Rows are points. A path goes straight from each point to the next, and from the last back to the first. The post is the endless flat space through its rows: a point in 2 columns, a line in 3, a plane in 4, and so on, so that a path can go around it. How many times does the path go around the post? Going back the other way cancels.
In the rows, 128 means zero.

Post:
[[124 134]]
Path, 26 rows:
[[156 187]
 [154 135]
 [134  88]
 [109 112]
 [ 91 132]
 [ 97 173]
 [146 174]
 [148 133]
 [138 106]
 [119 113]
 [100 128]
 [115 154]
 [144 170]
 [148 146]
 [142 108]
 [119  81]
 [101 126]
 [ 80 157]
 [136 174]
 [175 164]
 [140 116]
 [107  82]
 [ 74  95]
 [ 87 152]
 [ 70 127]
 [121 162]]
Times around: 4

Post:
[[111 123 123 132 108 152 191 106]
 [116 142 107 198 179 210 137 145]
 [129 132 152 169 140 150 137 178]
 [133  86 144 120 122  87 104 118]
 [174 105 181  55 108 127  83 158]
 [133 164 177 146 140 164 130 112]
 [140 103 130 134  76 119 112 135]]
Path (22 x 8):
[[107  91 121 145 133 155 166  89]
 [157  44 143 126 112 125 145 162]
 [166 121 130 161 158 125 112 129]
 [150 120  86 145 139 134 126 151]
 [117 144 156 128 130 124 141 184]
 [110 123 115 169 120 153 135 171]
 [128 134 132 161 154 148 115 180]
 [164 174 148 109 128 161 148 121]
 [153 144 186 120 106 123 122  94]
 [144 117 175 178 145 174 135 149]
 [ 99 105 136 159 168 147 164 129]
 [104 117 126 155  86 125 128 165]
 [121 140 122 142 128 137 136 112]
 [158 133 108 142  97 110 115 139]
 [166 118 181 147 112  99 104 102]
 [140 125 186 145 145 201 154 115]
 [100 111 185 167 122 125 157 124]
 [ 90 137 120 130  98 157 150 141]
 [130 174 154 189  94 140 128 170]
 [163 190 162 138 150 190  98 124]
 [128 149 157 201 118 123 159  82]
 [127  69 112 199 126 120 126 189]]
Times around: 2

Post, 13 rows:
[[108 126 108 162 106 106 158 122  83 107 149 151 146 147]
 [105 167 117 107 135 113 102  42 106 130 119 167  95 146]
 [153  88 111 142  93 151 142 137 164 127 123 137 150 111]
 [110 122 164  99 154 176 145 138 136 130 146 141 118 137]
 [122 112 141 150 105 158 178 150  92 147 101 218 168 105]
 [114 114  77 127 118 152 132 139 118 170 179 164 104 130]
 [135  85 130 193 133 122  87 136 154  91 108 147 111 117]
 [116 104 120 161  88 140 175 160 114 128 100 137  96 138]
 [165 137 141 112 156 152 106 183 126  91 148 170 150 106]
 [127 101 115 125  78 151 115  79 127 119 172 151  86 161]
 [102 129 105  94  77 145 148 145 163 173 165 213 137 170]
 [145 153 214 161  53 101 100 169 117 117 149 105 192 122]
 [167  90 148 155 138 119 182 145 132 109 125 156 112  87]]
Path, 25 rows:
[[150 128 135 134 109 144 171 103 131 138 131 198 130  85]
 [146 145 138 140 107 158 104 103 129  82  82 142 141 140]
 [134 157 144 146 132 134 120  82  91  94 135 150 112 156]
 [106 102 129 207  80 164 165 143 109 154 114 160 122 110]
 [ 76 123  95 137  99 166 136 169 130 138 125 113 108 130]
 [110  87 120 108  78 136 158  92  97 103 168 152  83 154]
 [111  86 111 137 106 137  88 133 119 157 117 205  63 171]
 [145 110 144 155 146 106 153 156 113 155 185 158  77 144]
 [150 107 120 142 107 139 124 134 154 160 163 121 207 144]
 [161  98 114 150 113 113 153 185  74 117 159 159 128 114]
 [107 116 152 140  69 114 106 104 128 144 127 172  83 140]
 [ 96 136 138 112 120 117 118 125 151 105 180 166 129 123]
 [118  64  78 117  72 145 142 128 147 123 108 211 155 153]
 [142 126  98 111 123 153 154 136  96 151 111 197 130 125]
 [150  80 147 140 151 189 183 153 138 109 101 177  67 135]
 [122 125 109 156 120 148 170 143 110 148 149 142 100 118]
 [ 82 116 123 125 116 201 103 138 176 123  96 197  69 131]
 [129  81 146 177  61 155  97 147  93  84 130 168 118 123]
 [133  96 124 166 107  94 151 148  97 133 141 152 138 126]
 [129 133 155 128  52 133 147 118  93 161 143 138 135 160]
 [175 121 120 178 138 161 135 139  97 123 166 154 121 118]
 [112 133 119 144 140 186 101 168 118 115 118 157 148 115]
 [126  91 148 100  94 172 152 123 158 128 134 161  84 110]
 [100 131 124 122 139 123  62  93 104 118 109 197 129 127]
 [154 117 116 122 115 102 160 100 149 146 145 150 128  67]]
Times around: 2

Post, 17 rows:
[[139 171 138 178 148  98 112 146 142 104 133 141 152 115 125 108 147  87]
 [127  62 116  97  94 131 146 158  81 206 138  78 129 116 168 138 160 177]
 [124 173 138 163 114 121 115  96 137  84 142 142 125 180 142  95  87  98]
 [ 81 111 142 151 140 134 185 115  95  72 116 130 104 118 141 161 145 126]
 [130 132 127 127 157 139  86  75 181 130 154 137 152 132 147 104 150  84]
 [141  79 125  89  67 103 128 118 137 151 108 106 159 101 102 149 142 153]
 [108 143 103 202 193 112 154  88 144 117 126 105 180 127 139 101 114 100]
 [ 98  75 112  76  79  78 138 155 167 154 160 120 134 132 138 153 157 171]
 [102 122 138  61 138  85 158 128  92 121 127  85 124 115 147 115 147 136]
 [104 162 130 125 156  98 192 108  90 103 128 144  86 172 113 174 101  43]
 [ 94 179  77 161 157 143 120  99 103 111 157 123 178 108 124 108 140 103]
 [171 151 111 148 130  86  98  92 178  89 153 142  76 117 110 135 110 122]
 [121 178 121 145 170 137 207 121 123  72 127 105 115 165  88 120 129  97]
 [179 121 103  76 100  96 144 138 179 113 126 180 110 117 157 128 109 131]
 [126  89 102  70  70 117 127 170 178 149 126  75 120  96 159 169 107 149]
 [144 153  88 165 157 109 110  91 136  75 113 110 173 153 145 133 152  97]
 [144 116  89 138  96 108 134 106 155  91 170 122 108 134 133  80 142  69]]
Path (23 x 18):
[[141 121 109  92 107  77 106 109 131  89 113 124 116 188 111 119 168 110]
 [ 68 113 116 164 101 119 115 132 186 122 157 146  92 119 151 117 152  97]
 [109 155 169 126 160  88 128 129 200 111 101 109 174 104 125 152 119  95]
 [127 104 144  89  96 150 140 116 124  83 144 124 165 141 162 122 191 139]
 [108  87 135  77 112 104 157 115 183 126 107 101 118 107 144 164  41 115]
 [ 89 111 134 107 162 112 150 131 137 128 119 178 126 105 132 152 175 127]
 [ 93 121 146 122 113 102 139 117 102 133 127 155 133 163 175 129 163  92]
 [126 172 139 168 138  63 129 131 187 119 130  64 177 119 118 118  90 187]
 [158 147 148 151 127  97 118 146 134  92 123 116 125 147 158 182 101 117]
 [101 105 135 165 119 158  94  96 145 114 138 114 144 126 101 152  81 101]
 [ 86 142 132 182 113 120 109 138 117  95 131 138 100 119 154 108 125 160]
 [125 171  71  67 138  89 145 131 138  92 110  99 121 139 159 129 152 113]
 [131 114 127  89 104 139 170  99 154 120 168 147 105 142 175 142 125  91]
 [122  74 113 129 102  91 195 143 161  48 138 125 128 111 189 106 103 163]
 [117 131 119 153 165 124 169 117 150  63 155 106 111 134  45 132 135  91]
 [145  90 148 133 156 118  76 141 138 119 159 122 116 119 162 102 170 106]
 [ 93  97  92 162  82 129 194 145 165  74 160 126 129 111 113 169 130 116]
 [114 125 172 120 132 124 165  99 136 142 173 111 135 128  91 134 140 112]
 [161  90 131 156 181  44 114  82 108 148 138 173 155 105  98 128 154 157]
 [123 119  98 120 154 116 126 133 119  93 166  90 196 130 122  94 175 126]
 [128 121 120  81  85 102 131  77 130 137 171 127 112 133 118 133 124 104]
 [159 150 108  72 149 135 150  84 113 135 125 143 110 103 113 131 140 148]
 [108 113  87  93 129 130 198 103 132 125 103 125  97 136 109 156 139  77]]
Times around: 2

Post (17 x 18):
[[153 116  77 138 122 139  97 101  88 137 109 153 121 113  90 119 101  81]
 [ 77 119 104 167  76 117 141 116 136 112 124 105 114  81 105 134 128 125]
 [ 76 158 151  89 151 155 133 123 153 107 133 146 155 153 130 105 161  94]
 [102 171 171 150 123 123 120 119 115 126 128 126 113 151 114 114  96 127]
 [139 149  81 147 114 136 167 111 182 129 127 159 145 136  92 110 106 184]
 [115 132 139 160 168 165 102 138 105  78  69 179 124 152 133 123 175 119]
 [ 92 135  93  98 155 163 130 144 177 122 127  81 122 110 145 155 146 130]
 [126 130 113 186  72 104  73  91  65  85 142 147 115 167 149 149 102 148]
 [146 192 112 124 120 102 149 127 126 134 140 120 113 110 198 146 118 130]
 [ 90  94 107 160  95 176 126 180 102 116  93 136  78 119 109 154 140  97]
 [ 97 110 163  84 106  49 121 111  87 125 104 133 122 148 127 121 119 114]
 [ 97 167 166  90 124 146 128 158 192 124 165 110 131  93 149 100 121 130]
 [160 161  85 160 109 122 148 148 106  85 133  98 122 132 145 123 120 156]
 [159 178 115 109 202 135 125 130  91  74 146 166 127 123 130 127 100  84]
 [132  72 171 152 141 162 135 126 103  88 114 133 129 150  78 132 166 146]
 [123 152 137 100 162  78 124 100 154  95  83 165 175 120 187 114  98  60]
 [144 113 137 136 139  76 113 138 124 122 145 132 128 150 119 141 151  99]]
Path:
[[126 148 154 142 134 149 139 152  91 105 122  90 120  97 129 156 154 130]
 [100 122 137 114 195 169 130 162 167 123 132 117 166 125 137 112 162  91]
 [111 155  95 117 126  67 116  87 109 143 116 114 123 115  93  82 125 121]
 [137 114 139 142 133 168 132 128 154  95 139 175 145 137 160 114 135 162]
 [121 200 110 131 122 121 119 156  76 108 152 125 134 173 173 116 121 112]
 [179 145 145 161 140 116 156 117 102 122  93  95 170 164 118 130 129 152]
 [120 198 154 202 122 114 143 120 113  77 124 138 138 175  82 121 169  88]
 [113 203 163 105 119 123 137 138 111 133 131 153  97 177 123  81 132 135]
 [133  61 135 148 151 147 174  71 158  95  89 129 155 102  93  84 130 153]
 [144 147 126 133 112  81 150  85 102 113 145 179 169 101 104  70  80 152]
 [142 165 109 107 136 159 135 136 101 110 123 154 138 144 147 142 136 162]
 [169 124 146 127 182 167 146  82 137  87 116 170 146 117  87 178 123 125]
 [125 154 100 105  68 122 151  80 159 117 118 129 162 135 111 102 114  96]
 [ 71 188 118 152 134 159  56 180 158  93  93 121 114 174 216 174 143 145]
 [ 79 152 160 140 133 142 149 157 133 111  96  97 146 163 152 140 159 189]
 [167  92 115 119 183 174 108 134 101 111 121 137 137 124 109 105 156  74]
 [170 123  92 150 156 171 146 150 117  94 138 128  89 109 123 110  92  54]
 [122 113  72 147  51 133 122  65 116  97 132  91 115 117 115 122 175 117]
 [113 149  82 137 114 141  97 107 151 107  53 136 147  84 111 144  56 145]
 [161 193 132 155 133 153  80 125  78 136 115  97 115 131 159 110 129 141]
 [ 96 159  80 121 136 181  94 155  77 104 139 166  80  91 148 114  81 106]
 [117 124 111 170 131 150  99 149 155 111 132 123 100 138 179 145 119  87]
 [143 147 144 192 107  94 146 145 155 116 163 139 103 190 110 164 148  66]
 [101  99 127 132 161 116  78 103 154  92  87 157 141  59 121 148 126  64]]
Times around: 1

Post (17 x 18):
[[125 133 129 164 145 108  82 157  29 164 138 126 132 142 130  93  67 150]
 [104 118 114 180 135 105  41 118 133 107 148 132 106 178 126 100 151 132]
 [127 134 145 142 112 167 145 134  88 154 135 148  92 153 134 122 138 150]
 [126 119 150 171 174 113  78 176 129 148 140 104  94 136 145 109 106 116]
 [125 155 185 138 168 139 159 110 102 166 149 131 160 120 102 139 132 136]
 [ 99 153 153 164 174  97 167 133 110 162 120 170 174  99 122 119 117 158]
 [ 66 137 111 145 115  50 135  95  88 139 134 131 178 115 187 127 165 140]
 [155  99  67 156 126 124 142 152  66 122 127  81  96 155 110  68 132 113]
 [127 173  91 107 128 142  93 145 198 117 178 131 117 133  66 150 169 153]
 [ 96  81 121 153 180 114 122 111 169 106 134  82 135 184 149 121 137 177]
 [ 92 103 154 137 138 151 195 119 164 151 178 127 128 154 128 100 136 135]
 [165 150 139 151 117 111 132 125  85  94 180 142 104 141 117 116 147 164]
 [108  93 131 185 100 104 167 134 106 150 194  78 110 131 111 145 178 158]
 [ 80  85 132 105  89  41 158 108 120 137 115 113  92 124 113 156 129 105]
 [132 121 126  92 186  79 130 179 147 140 122 140 129 178  67 144 135 114]
 [155 146 139 164  78  89 140 126 151 157 126 151 166 135 136 134 119 116]
 [106 106 113 152 127 135 130  92 127 136 123 199 161 125 163 143 108  97]]
Path, 25 rows:
[[111  71 142 176  79  87 166 106  54 120 139 133 131 150 103 177 150 164]
 [164 119 113 132 105 187 156 120 109 130 130 123 106 165 144 162  72 139]
 [ 53 109 169 176 204  76 173 137 151 177 113 116 145 153 157 122  92 107]
 [110 141 125 134 164 148 127 156 113 137 162  98 131 152 170  99 141 123]
 [147  90 147 139 114  83 118 202  97 126 214 133  80 148  84 142 124 106]
 [ 85 128 112 149 111 118 188 101  86 168 166 131 179  96 136  75 158 114]
 [113 140 134  87 101  38  97 146 104 161 141 141 107 162 111 120 125 140]
 [171 137 160  87 142 137 106 126 115 167 155 116 101 167  97  42  88 110]
 [104 123 111 133 115  90  82 148 108 136 144 140 154 133 133 200 138 201]
 [125  96 135 175 114 130 141 145 120 137 138 101 163 183 144 151 136 117]
 [131 151 142 175 149 153 171 137 122 110 112  96 158 151 139  94 153 125]
 [109 122 143 105 103 115 112 124 109 141 140 140 138 129 139 116 129 142]
 [127 105 103 133  68 140  99  75 117 177 119 142 149 158 112 127 114 127]
 [118 125 125 176 192 130 137 119 132 153 117 136 120 138 107 119 136 150]
 [117 190 119 127  97 135 122 149 156 179 167 150 104 155 119 113  86 145]
 [160 139 105  90 100  95 174 114 134  82 145 128 138 143 114 127 106 115]
 [113  85 105 223 112 164 119 123 144 116 100 128 159 153  74 116 147 166]
 [132 103 148 108 126  91 108 127  87 156 106 141 153 144  80 104 109 129]
 [104 123 138 193 137 117 123 164 143 153 116 145 165 131 137 123 140 136]
 [ 54  89 107 186 150 120 140 138 111 131 144 142 126 130 115 174 127 150]
 [112 198 151 198 141 100 135 145 123 137 148 124 141 129 147 154 198 148]
 [150 131 198  96 167 107 161 146 126 117 112 134  96 159 108 154 136  80]
 [144 117 120 105  90 150 132 146 113 127 171 121 138 141 114  92 124 126]
 [111  80 127 170 162  91 155 143  81 144 169 176 129 112 130 127 166 120]
 [ 75 120 103 106 140  67  85 183 123 161 145 116 162 149  87  93 118 115]]
Times around: 1

Post (17 x 18):
[[141 133 125  71 137 161 141 106 113 125 100 159 107 134 118 130 141 118]
 [139 131 127  84 113 120 144 144 153 150 116 117 128 118 125  98 184 141]
 [144 115 106 103 108 144 136 113 174 170 136 129  98 153 128 107 130 153]
 [161 114 136 170 135  99 139 102  91 106 154  99  90 114 136 106 117 113]
 [168 133 131 170 139 133 151 162 122 128 152 110 122 150 151 116 108  87]
 [146 146 109  87 120 145 129  94 187 159  99 118  96 110  95 150 148 129]
 [159 108 106 143 174 151 166 157 125 106 127  98 108 114 135 103  98 120]
 [133 131 125 172 147 148 100 160  80  75 154  82 125 149 121 112 115 120]
 [120 149 153 173 157 142 126 161  80 131 153 118 103 126 122 113  81 120]
 [106  91  92 120 116 139 139 118 152 158 106 151 131 119 132 121 147 114]
 [116 121 132  76 141 145 139  87 191 152 159 144 102 131  79 125 151 128]
 [133 102 103  87  80 127 146 132 130 152 115 132 150 120  77 109 130 143]
 [149 100 164  88 118 158 121 105 169 174 103 154 154 105 120 145 151 151]
 [143 149 132 176 154  95 150 178  94  81 131 107 145 148 166 125  96 153]
 [118 192  86 117 168 173 124  80 122 170 141 120 173 122 163 128 127 165]
 [151 207 131 138 172 171 107  80 138 129 110 167 137 121 133  92 110 139]
 [172 138  89 155 174 135 120 143 100 114 159 140 110 113 118 137 114 129]]
Path:
[[105 110  81 113 153 155 149 119 107  92 159 138  76 153  92  88 162  81]
 [161  76  89  84 173 156 176 108 150 133 131 123 135 111 128 161 126 166]
 [146 155 109 127 131 133 130 100  81 129 130 100 120 151 139 103 124 155]
 [152 116  43 111 163 116 196 217 189 167 125 149 137 132 149 112 120 142]
 [152 143 194  71 188  96 135 127 107  72 128 153  63  97  28 119 122 154]
 [115 143 192 196 131 113 109  88 129 168 158  99 120 134 141  69 130 152]
 [127 104 152 141 133 141 110 175  95 130  75 155 138 116 116 160  99 103]
 [167  90 139  64 127 189 127 128 128 170 104 140 134  75 111 161 132 112]
 [128  77 141 127 117 161 158 119 126  85  68 129 164 105 184  99  98 128]
 [122 118 144 139  95 123 144 149  77 152 145 158  61 147  93 122  98 124]
 [ 60 200 103 145 119 144 154 125  73 243 126 197 167 129 106  50 111 136]
 [194  74 105 138  94 124  89  90  85 154 144 153 167 134 108 139 126 124]
 [134 117 193  70  85 134 123 105  71 114  87 133 153 135 141 133 144  62]
 [156 131 147 118 165 175  99 134 188 114 139 137 117 108 152 144 125 150]
 [101 173  46 125 162 109 149 157 130 116 186 173 158 144 116 141 105 139]
 [135 134 126 140 132 152 108 151  94 131  82 178 170 133 175 115 100 116]
 [103 128 143  93 129 123 156 138  68 138 142 114 143  83 145 137 114 127]
 [148 110 101 163 119 184 157 136 160 162 131 145 156 122 156  79  83 112]
 [145 115 160 158 127 141 184 127 153 132  92 127 159 142 151  98 132 113]
 [182 165 164 154 102 124  95 160  97 108 132  90 125 159  90 153 110 143]
 [110 118  59 151 140 150 139 165 113 153 126 143 181 110 130  80 127  99]
 [119 179 125 144 137 137 141 152 141 137  79 131 164 115 166 114 107 112]
 [163 138 152 141 128 117 116 151 132  55 109  67  83  80 139  83 183 117]
 [186 117  75 132 141 172 170 161 204 131 117 112 101 148 149  88 133 109]
 [107 102  85 118  93 177 115 151 136 193 132 114 128 155 113 102 158 120]
 [163  99  83 141  91 139 162 132 144 154 105  39  95 153 142  96 100 163]
 [167  71 184 168 116  58 129 188  96  97 134 110 139 146 112 140 110 150]
 [140 156 119  81 176 182 124 169 104 117 141 142 102 143 140 127 124  97]
 [162 151 118 114 170 127 128 120 166 138 173 180 136 120 158 125 134 167]
 [111 113 151 115 128 184 131 147  99 109 128 125 172 122 100 106 128 115]]
Times around: 4

Post:
[[137 143 102 136 132  85 169 147 111 194 133 140 145  97 134 118 145 122]
 [124 145 130 130 147 133 143 147 118 155 159 162 135 148 169 133 171 115]
 [112 115 106 133 108 110 108 110 123  80 169 114 122 143 124 157 147 155]
 [ 99  96 165 110 114 108 100  99 121 162 123 106 176 161 116 122 112 102]
 [133  66 112  79 126 153  96  87  99 145 117 110 164 176 103 110 102 103]
 [130 101 139 154 147 106 166 182 113 157 110 150 130 139 164 109 181 124]
 [116 131 136 166 147  92 132 151 100  89 149 157 115 128 141 150 126 158]
 [119 121 114  88 110 126  79 127 141  82 105 112 135 108  97 106 118  95]
 [ 92  97 128 125  88 166  86  98 129  81 113 108 127 153  82 159 120  64]
 [142 110 101 140 167  99 141 125 139 187 103 129 146 150 154 131 152 122]
 [142  99 125  96 116 149  90  77 119  88 124  99 151 111 106 139 122  74]
 [ 92  89 128 110 136 152 112 121 136  95 130 130 144 114  89 153 138 106]
 [ 95 144 143 141 108 122 125 126  90  70 100 155 117 111 129 157 136 179]
 [145 142 156 120 138  99 139 178 101 157 140 159 134 130 130 159 164 145]
 [125 120 126 116 113 161  65 125 100  66 121  72 170 129  90 136  92 105]
 [112 108 124 148  95 131  58 124 102 124 141 146 133 110 117 118 134 139]
 [149 157 153 155 143 105 148 145 139 162 146 141 120 145 118  98 174 153]]
Path:
[[124 103 162 117 143  88 107 136  87 128 123 118 155 182 162 127 119 147]
 [ 85 119 163  62  94 114 123 153 131 132  95 100 139 149  65 131 113 163]
 [ 81  81 162 130 119 183 140  97 163  84 116 131 134 107  97 198 188  72]
 [135 120 123 137 117  92 144 109 138 162 168 132 149 109 117 131 108  98]
 [117 148 141 133  99  72 111 132 119 153 141 118 159  77 148 112 129 177]
 [100  87  89 105  93 136 166  86 145 101 111 177 110  86 124 150 178 103]
 [116  97 140 131 147 136  90 140 107 137 153 142 159 171 141 131 171 147]
 [115  97 115 105 129 157 109  88  75  61  97 123 134 107 118 171 127 127]
 [172 182 137  80 141 112 109 172 173 120 140 124 107  75 130  84 165 118]
 [145 113  42 122 105 172  93 103 114 128 167 139 116 107 149 169 144 125]
 [109  80  95 105 112 215 104 136 101 119 157 184 154 142 164 174 192  37]
 [130 118 148  87 133 154  98 145 113  98 143 118 155 161 113  96 158 124]
 [ 88  55 123 186 133 137  50 149  56 185  97 184 141 168 168 130 125 144]
 [146  48 156  89 148 143 119 147 112 136  44  77 155 161 152  86 120 100]
 [138 127 132  83  85 168 114 142 154  71 131 118 112 140  85 119 154 114]
 [ 97  66 137 111  93 129  93 118  95 112 112 177 136 187 165 132 148 110]
 [ 74  41 113 162  89 168 116 112 137 143 153 157 124 147 106 151 168  95]
 [ 94 117 132 120  96 156 116 152 142  64 114 103 127 114 114 135 155 110]
 [116 160 133 118 150  86 185 129 153  92 114 168  89 179 165 175 186 176]
 [ 86 134 112 114 114 126 102 132  66  79 151 172 159 126 128 136  99 121]
 [112 110 137 130 148 162 109 108  86 119 124 115 153 210 131  93  99 116]
 [204 139 113 138 195 113 135 157 126 166 144 136 120  84 118 106 122 108]
 [140 139 176  97  94 137  97 150 112  86 122 135 121 151 129 123 131 159]
 [152  57 123 121 127 144 110 130 107 108 100  95 168 144  65 136 119 115]
 [ 64 104 209 158  94 108  88 179  87  67  73 160 131 142 138 159 136 116]]
Times around: 4
